Each row of a before or after table is a point. One or more steps were done to the points. Then noise was added and the rows were shuffled. The steps act on columns, c1 being the first. Name the steps. A step turns or swaps two columns, mirrors them in a line or flattens them onto one, adds a multiple of one to another, or multiplies or shifts one. Angles are multiples of 10 degrees, from the lower column toward the higher: turns from -170 to 170, lines from 10 to 170 but not 90. Use the fewest steps. Two steps may share a column if one is a turn and the other turns, adds or multiplies; they go together, in the order done. Otherwise the lowest column goes first.

Before (9 x 3):
[[ -7  10  30]
 [ -5  17 -23]
 [-14  26  -5]
 [ 57  -3   1]
 [-38   2 -25]
 [  8  10  31]
 [ 54 -42  -9]
 [-39 -33  60]
 [-26  42  31]]
After (9 x 3):
[[  8   2  11]
 [ 59   0 -17]
 [-27  18  12]
 [-40 -11  39]
 [-37   1 -46]
 [ 52 -16 -31]
 [ -3   8 -42]
 [-15   8 -24]
 [ -7   3  11]]
Steps: multiply c2 by 0.4; shift c3 by -20

Before (9 x 8):
[[ 25 -42  57 -34  23   4 -39   2]
 [ 24   4   6  -4 -26  28  17  17]
 [ 28  -2  19  38  21  -3  47 -18]
 [-28 -19   5 -13  55 -12  -4  -9]
 [  5 -43   0 -11  -1  35  39   6]
 [ -5 -30  56 -36  20 -13 -10  22]
 [-25 -28  38 -10   5  -1 -16  -7]
 [ -3   1  -1  -4  -5 -39  30 -36]
 [  7   4  12 -13   9  50  45 -13]]
After (9 x 8):
[[ -7 -32  59 -47  11 -11   8  21]
 [ 35   6  13 -17   6  50 -31 -15]
 [-48 -45  59 -43  12   5  -2   5]
 [ 28  -2  -4  -5  -4 -41 -13 -34]
 [ 25  -1  22  52  16   0 -50 -18]
 [ -4 -27  39 -14  -3  -3  30  -6]
 [ 12 -18  14 -16  55 -12  26  -8]
 [ 32 -42   1 -16  -4  33 -23   6]
 [  3   3   1  -8 -27  27 -30  16]]
Steps: turn c1 and c7 by -120 degrees; turn c3 and c5 by -10 degrees; multiply c4 by 1.3

Before (9 x 12):
[[ 28  -9 -43  -8 -34   7 -44 -23 -15 -14  34  23]
 [ 11  -5  -3 -12   1  60  27 -15 -11  24 -16  -1]
 [-38 -44  21 -20   7   3  32 -10  21  35 -48  -5]
 [-23 -27 -25  21  13 -14  58  -4   5  15 -26 -26]
 [  5 -26 -19 -28 -22  11  19  16 -15 -13 -21  -3]
 [  9  24 -35  -7 -50 -27 -35 -18 -31  -6 -17  18]
 [-26 -25  -5  26 -11  -8  27  42   6  28 -35  14]
 [  9 -29  25   7   2 -19  10  15  18  25 -56 -24]
 [ 40   3 -10 -21 -31 -38 -25   2 -51   8  15  46]]
After (9 x 12):
[[  3 -29  20 -28 -22  14   8  15 -26 -11 -19  -4]
 [  8 -29 -26   7  -1 -20   6  15  20  27 -57 -26]
 [ 39   3  49 -21 -32 -37  -8   7 -17   6  15  45]
 [ 13  -2  13 -15   0  57  11 -14   0  21 -14  -1]
 [-26 -25  -5  28 -12 -11   8  39 -14  24 -36  14]
 [ 32 -12  29  -7 -31   6 -17 -25 -59 -14  34  24]
 [-39 -44 -26 -22   5   2  13  -8  19  36 -47  -7]
 [  7  25  41  -7 -53 -27 -12 -18 -57  -5 -17  19]
 [-23 -28   3  20  15 -15  22  -6 -16  14 -27 -27]]
Steps: turn c3 and c9 by 110 degrees; add 0.7 times c5 to c9; multiply c7 by 0.4
